Each row is a point. Each copy is the shape, with its points in the same order, stretched, turned, moved and blurred by noise. Some copies are also mirrored. Which?

Shape (6 x 3)
[[  3   6 -39]
 [ 30 -11  20]
 [ -1   3  -5]
 [-17  39  50]
 [ 33  13  -5]
 [-24 -24  16]]
Copy 1 (6 x 3)
[[ 15  18 -25]
 [-37   1  33]
 [  2  -2   2]
 [ 21 -38  53]
 [  2  24  14]
 [-27 -42   9]]
Copy 1 is: mirrored
Copy 2 (6 x 3)
[[  3 -36 -21]
 [ -5  -3  30]
 [-11  -7  -5]
 [-13  60 -20]
 [ 27 -12   5]
 [-58   0  -8]]
Copy 2 is: only turned

Shape (12 x 6)
[[ 17 -15   1 -31  32  13]
 [  5  -5   1 -14  15 -13]
 [ 19 -25  -1 -26  27  13]
 [ 25   6   3  11  16  11]
 [ -1 -17  18   2  38  14]
 [ 22   7   7 -38  13   9]
 [ 48   7  14   0   1  -6]
 [ 25 -40  24 -27  24  -4]
 [ -8   8   6  37 -40  25]
 [ 17  -6 -20  43 -26  19]
 [  1   3 -12  31 -16  10]
 [ -3  -3 -15  45 -21  -3]]
Copy 1 (12 x 6)
[[ -9  22   9 -26  30 -29]
 [ -4   4  22  -6  13  -9]
 [-10  17   8 -18  30 -39]
 [ 19  11  -8   9  23  -9]
 [-18  21  -2   7  42  -7]
 [  8  30  15 -29   8 -16]
 [ 41  17  22  11  13 -20]
 [-10  26  38  -2  38 -44]
 [  9   7 -32  52 -20  10]
 [ 20 -15 -34  48  -5 -19]
 [ 10  -8 -22  34  -4  -2]
 [  8 -21 -17  50  -5  -1]]
Copy 1 is: mirrored
Copy 2 (12 x 6)
[[ 15 -24 -14 -15  48 -23]
 [  5  -1   0   2  26 -20]
 [  8 -27  -7 -14  51 -21]
 [  0 -29 -19  22  17  -1]
 [  5 -31 -15  -8  -1 -13]
 [ 25  -8 -16  -5  53 -10]
 [ 12 -30   3  33  43  -7]
 [ 20 -35  21 -15  49 -29]
 [-24  -4 -15  27  -4  60]
 [-41 -25 -10  34  18  35]
 [-27  -7 -13  27   8  26]
 [-39  -4   1  34  -2  24]]
Copy 2 is: mirrored
Copy 3 (12 x 6)
[[ 31   8  -2  13 -10  34]
 [ 15   7   3  -7   7   4]
 [ 26   7  -3   8 -21  32]
 [ 15   1   2  28 -21  -1]
 [ 42 -25   7  11  -8   8]
 [ 14  22   7  21   1  32]
 [ 16  26  23  27 -24   2]
 [ 45   9  27  -2 -25  29]
 [-54 -27  15  19 -32   0]
 [-44 -11  -4   9 -53  -4]
 [-30 -19  -3   8 -23  -6]
 [-35 -16  -3  -4 -24 -24]]
Copy 3 is: only turned
Copy 4 (12 x 6)
[[-16 -21  -7   5  21  34]
 [  4 -12 -15  -4   6  17]
 [-11 -21  -3  12  20  33]
 [ 19  18  14 -11  11  27]
 [-16  -7   8   1 -23  40]
 [-13  -9  -4 -13  35  10]
 [ 30  -3  17 -21  28  13]
 [-11 -53   3   8   1  30]
 [ 12  54  26   5  -9 -40]
 [ 40  51  24  18   8  -8]
 [ 22  42   9   5  -1  -6]
 [ 36  41   7  10 -14  -7]]
Copy 4 is: mirrored

Shape (14 x 9)
[[-17 -22  -3  12 -19  -5  10  13  -4]
 [ 49  14  -5  14   7 -30 -11   8  17]
 [-24 -31 -13  -2 -24  -9   3 -20  16]
 [ 21 -15  -3   9 -12 -11  12 -19  -9]
 [ -3 -33  33  14   4   1   9   9  17]
 [-24  20 -13   6   4   1  15   1  20]
 [ -8  27   1  14 -25   0  13  -3  13]
 [-22 -48   6   2   8 -10 -23   1  18]
 [ -9  -5 -17 -37 -10   2  14   1  11]
 [-22  26  -8  17  -5 -23  18   8 -34]
 [-13   8   7  18   8  -1   0   6 -14]
 [-23  20  48   8  -2 -12  -4   2  10]
 [-22  27  -8 -23   1   1 -55  -1   5]
 [-22  17   0 -29   2   0 -19   3   3]]
Copy 1 (14 x 9)
[[ -2 -30   5   1   4   2  19   6  -8]
 [-13  19   2   5 -22 -25 -10 -11 -12]
 [  4 -24  19 -21  -2  18  16  -9   9]
 [  5  -7   4 -13 -22  -9  32 -10 -15]
 [ 13 -13  18  28 -14   7  27  15  11]
 [-11   6   7 -13  35 -12  11  12  11]
 [-23   7 -11 -23  12  -2  18  18  -2]
 [ 28 -24  31  12  -7  22  -6  -4  11]
 [  5 -21  -7 -23   8  -7  11  -8  27]
 [-10 -11  -2 -24  23 -38  12  26 -27]
 [  6   0   0   0  15 -15   9  20 -16]
 [  3  14   9 -10  -3  -5   5  51  13]
 [ 20  10 -17 -33  17   9 -48   9   8]
 [ 14  -1 -10 -25  15  -7 -19  12  21]]
Copy 1 is: only turned
Copy 2 (14 x 9)
[[ -5 -12  32   1   6  12 -13   3   1]
 [ 57 -15 -27  -9   1  23  21   0   8]
 [-11 -13  22 -31  -4  -6 -38 -17  -8]
 [ 24  -6   8 -12  28  24 -20  -5  -7]
 [-14  -6  12  -3 -10  43  -4  -9  11]
 [ -3   9  22   2   2 -25  18 -15  16]
 [ 10  19  39  -8   3   3  11   0  -1]
 [-22 -22 -13 -14 -24  10 -38  -5  12]
 [-21 -21   8 -18  16 -25   5 -14 -26]
 [ 13  12  42  16  42 -13  10  21  31]
 [  3  11  12  21  14   3   1  17  22]
 [-19  30  25 -10  -5  22  12  21  24]
 [-10  12 -31   2 -14 -41  -8  36  -8]
 [-23   3  -8  -3   2 -31   7  18  -6]]
Copy 2 is: only turned
Copy 3 (14 x 9)
[[  2 -13  -9   5 -11 -31 -13   5  -4]
 [  4 -15  34 -13  -4   5  -8 -48 -48]
 [ 12 -15 -17 -16  -1 -24 -12  -1  18]
 [  5 -27  -9  -2  -6  -4  12 -19 -39]
 [-26 -29   3  10  29 -26 -16  -5 -13]
 [ 28  11  -5  15  13   7  -7  -5  20]
 [ 21 -14  -3  11   7  19  -6   1  -1]
 [-30  -5 -10 -13  12 -43 -19 -24   8]
 [ 16  -6  14 -14   2 -19  23  11  12]
 [ 12   2 -21  40 -33   9   5  -2  -6]
 [-12   7 -20  28  -5   0  -5  -4 -17]
 [-26 -20   0  32  14  18  -3 -16  11]
 [-30  27   7 -18  -8  19  -1 -16  25]
 [ -8  12  13  -4  -5   5  13   4  26]]
Copy 3 is: only turned
Copy 4 (14 x 9)
[[ 12  -3 -18  -5  11 -27 -24  23   6]
 [-32 -20 -44 -26  13  21  23 -13  -6]
 [  4 -15 -28  16   9 -13 -23 -12  45]
 [ 20 -13  -8 -18  14   3  11 -18  13]
 [ -6 -35 -12  29  26 -31  -3  25  -2]
 [-36  24   6   8 -14 -15  -8   2  17]
 [-27   4  -7 -17 -27 -34   3  -7  20]
 [  1 -38 -31  40  23   2 -31  13  -2]
 [-30 -12  12 -15  16   6 -29 -20  24]
 [  8  51  -1 -26  -7 -32 -13  -2 -18]
 [  5   9   0   2 -11 -18  -8   9 -21]
 [-34 -15  -8  19 -20 -60 -15 -14 -15]
 [-44 -27 -12   5 -46  22 -44 -25 -19]
 [-40 -12  10  -1 -19   8 -37 -24 -13]]
Copy 4 is: mirrored

Shape (15 x 12)
[[-19  -6   1   8  23 -19  32  17  17  10   0  25]
 [-20  -8   7  -1  14 -17  -7  26  11  21 -19  17]
 [  3  -6  -1  -8 -16  10 -14 -19 -10   3  12 -11]
 [ 13  48   4   1  21 -22  -7 -16   0   9 -13  22]
 [ 16  19   0   2  -6  12  -6 -24 -12 -23 -24 -17]
 [ 16  12 -24 -13 -25  13  -1  -4 -14   1   0  -3]
 [-10  16 -31 -14 -19  18 -20 -26   1 -19  -8  -9]
 [ 15  30  20 -11   4 -16  -1  -1  19  -6 -21  29]
 [-17  -8 -16  11   5 -17   3  14  -2  18 -14   2]
 [  2  26  14  17   5   9  16   6  29  33 -19  21]
 [ -8   6  -1  -1   9 -34  12  18  30  19  -8  -8]
 [ 12  22 -17  -4  -7  26 -19   6 -11 -19   4 -16]
 [  4   2 -18 -13 -16   4   3   0 -12   1 -20  -5]
 [ 30   9 -17 -10  17   2 -16 -18  10  -4 -17   5]
 [  2  17 -12 -33   1  25  -5 -16 -16  -2 -10 -20]]
Copy 1 (15 x 12)
[[ 12  28   5  -5  16   1   2   9   7  19   9  24]
 [ 13  16  -1  23   5 -12 -11  13  -5  24  16   5]
 [-17 -12  -4   1  -8   0   7  -8   9 -10   5 -16]
 [ 33  25  13  18 -21   0  21  15  36  20  21 -31]
 [ 21  -9  -6 -22 -20   8  11  -4  12  -4 -16 -31]
 [-12  -5  -1 -13 -24  21   4  10  11   0   0 -15]
 [-10  -1   3  -9 -30  -2  -1   7  18 -10 -25 -22]
 [ 26  13   7   7 -15  -9  -1   8  38  35  27 -16]
 [  7  13  -9   0  -4   1   7  18 -17  11  -1   5]
 [ 21  26  -7  23 -26   8   5 -14  17  40  25   7]
 [  8   5 -13  12   6  -8  15  14   6  39   3   9]
 [-10  -2 -14   0  -4  20 -10   4  20 -11  -9 -26]
 [  3 -10   6 -17 -21  13   5  13  -3   6  -8 -10]
 [ 24 -10  -4   8 -29   2   8  14  33  -6   3  -6]
 [ -1 -15  19   1  -7  19   0  -1  14  -8 -21 -25]]
Copy 1 is: mirrored
Copy 2 (15 x 12)
[[-19   6  25 -37  11 -32  11  15  -5   4   5  -6]
 [-10 -16  -8 -30  10 -35  -8  12 -20  10  13   8]
 [ 11   6  -6   5  -7  25  -5  13  -1  -7  -7  10]
 [ 22  26 -16 -11  19 -21  -6  -8  11  22  44   8]
 [ 12  15 -18  10  -8  23   1 -30   1   0  -2   5]
 [ -2  -1 -13  10 -13  29  16   4  11   4   5   5]
 [-20  18 -33  12 -12  23 -12  -9  13 -10   2   5]
 [ 16  -3   8   2  12 -31  -8 -18  18  13  26   2]
 [-16   0 -18 -32   4 -12   7  16 -16  17   1   6]
 [ -2  -2  21 -30  14  -7 -25   0 -10  33  39  -4]
 [ -1  -2  -9 -28   3 -35  -5  17  -5  17  10 -30]
 [ -9   2 -21  29 -11  26   9  -5 -13 -10   7  -2]
 [ -4  -7 -18  -6 -15  15  13  -5   5   4  -1   8]
 [ 12   4 -19  -2  24  11   4 -15   8 -22  13  -3]
 [  9   2 -23  -1 -28  24   4 -13   3 -22  12   1]]
Copy 2 is: mirrored
Copy 3 (15 x 12)
[[ 27   7 -13  19  21 -21   7   1   6   8 -32  16]
 [ -3   1  -9   8   8  -7 -21  24  30  14 -25  -5]
 [-19 -11  13  -8 -12  16  13 -11   2   2  19  -9]
 [ 29   3   0  33  -9  12 -55 -20  13  12  -8  -8]
 [ -3  14  26 -11 -17  22 -18 -20  -7 -22  18 -17]
 [-27  16  -8 -19  -5  32  -3 -15  -9  -5  15   3]
 [-11  13  21 -22 -35  40   3 -33  -9   2   2 -15]
 [ 10   0  15  18   0   2 -52 -12   5   3 -20  28]
 [ -1  13 -11  -3  -7   0  -1  21   8  20  -8 -16]
 [ -9   7  20  42  22  12 -42  -6 -13   7 -40  -9]
 [ 15  -9   4  -8  19 -15 -29   0  -6  31 -18   6]
 [-40  15   7 -13 -23  11  -5 -26 -13 -10  12 -21]
 [-18  21   3 -20  -5  30 -12  -3   1  -4   8  -1]
 [ 11  -6  -6 -12 -11  17 -39 -19  -4 -25  -1 -19]
 [-16  10  21 -24   2  37   0 -38  19 -10  20 -19]]
Copy 3 is: mirrored
Copy 4 (15 x 12)
[[ 34 -18 -17 -24   1  -1 -21  16 -10 -22 -60 -10]
 [ 19  -6 -25 -20  -3  -8 -18  36  12   8 -35  12]
 [ -7  -5  17   2 -16   0  18  -8  -9  -6  27  11]
 [  1  23   3 -10   9  -5  12 -41  20   6 -44  13]
 [-20  27   4  28  15  -8   6 -28  17  -8  20 -12]
 [  0  16 -14  -3  -7  17  22 -20   0 -18  34   8]
 [-33   2 -23   7 -29   0  13 -36   4 -10  30 -12]
 [ -8  26  -1 -27  19   5 -22 -13  32 -13 -29   5]
 [ 30  -9 -30   5  -9 -13  -6  10  -2  -1 -22  15]
 [ 32  14  -9 -21   6  39 -21 -14  16  23 -37 -11]
 [ 39   9 -22 -19  -9 -23 -33   1 -11   8 -29  12]
 [-26  27 -25   2   8   5  28 -13 -16  -3  36 -12]
 [  4  15 -19   4  -4   0   9  -9  16 -16  17   2]
 [ -4  -8 -10 -13  24 -12   1 -36  23   7  11  -9]
 [-17  21  -1  -5  -9  -5  40 -17  16  -4  23 -28]]
Copy 4 is: mirrored
